Each row of a before or after table is a point. The points were changed in one or more steps. Then noise was added and the rows were shuffled. The steps act on how far a point lies along the listed directions, d1 being the first. Name the steps. A step turns or swaps two directions, mirrors them in a line or flattens them onto one, adds a multiple of one to another, or multiplies one. Angles are multiples of 10 degrees, from the lower direction toward the higher: turns from -170 to 170, lines from 10 to 170 but not 90. Use the fewest steps. Two steps may share a direction if one is a turn and the other turns, adds or multiplies; they go together, in the order done. Otherwise the lowest direction goes first.

Directions:
(1): 167	-175
(2): 175	167
Before, 9 rows:
14	-18
95	19
56	-10
55	54
-41	26
14	-60
9	-37
-51	9
12	49
After (9 x 2):
-25	30
-23	-43
-1	24
46	-25
78	58
33	48
-10	-49
73	1
-35	53
Steps: mirror d1 and d2 in the line at 70 degrees

Directions:
(1): 41	333	15	63
(2): -122	50	-294	-113
(3): 285	-45	-160	88
(4): 137	38	66	-304
Before:
80	16	-12	19
19	-18	-100	62
-57	103	-79	40
2	-14	-30	-27
10	-20	22	12
-35	16	65	19
42	64	-66	27
24	-35	21	-16
27	-42	8	-21
91	90	12	-2
9	6	-10	53
14	48	-63	28
0	1	-2	70
-28	30	-46	-39
After (14 x 4):
29	-30	40	11
17	75	-92	-18
38	14	-13	30
-10	8	80	82
58	-9	-142	-34
21	-40	49	-17
-22	133	-190	17
4	-57	25	-31
-66	40	-101	-49
56	9	-3	65
-25	-5	-58	-42
71	44	29	-24
43	99	-84	-37
67	128	69	-26
Steps: multiply d1 by 1.3; multiply d2 by 2; turn d3 and d4 by 50 degrees

Directions:
(1): 237	-228	-188	-95	-101	111
(2): 68	219	-246	225	27	105
(3): -62	-155	-14	44	351	148
(4): 201	196	173	-159	68	191
(5): 30	-111	210	268	-138	165
(6): 262	-24	73	129	131	-258
Before, 10 rows:
-15	-35	31	-24	34	50
-61	-11	115	56	63	-46
-96	-36	90	54	43	-31
38	96	-3	18	2	17
37	91	-16	23	-14	-2
-94	30	7	13	-11	-36
-23	47	91	-50	6	-6
-58	8	104	36	-71	-45
-42	-20	35	27	1	-74
-7	18	46	14	-12	28
After, 10 rows:
-13	77	3	60	-17	38
-91	-5	54	35	23	-94
-39	-59	27	55	128	-50
-33	-25	22	37	-3	2
-24	-14	106	13	31	2
5	-76	23	-11	8	28
-77	27	14	-32	58	-14
-64	-70	7	13	110	-54
-12	63	9	62	-10	54
-17	5	2	-3	63	-71
Steps: turn d1 and d3 by -40 degrees; turn d2 and d6 by -30 degrees; turn d4 and d5 by 70 degrees
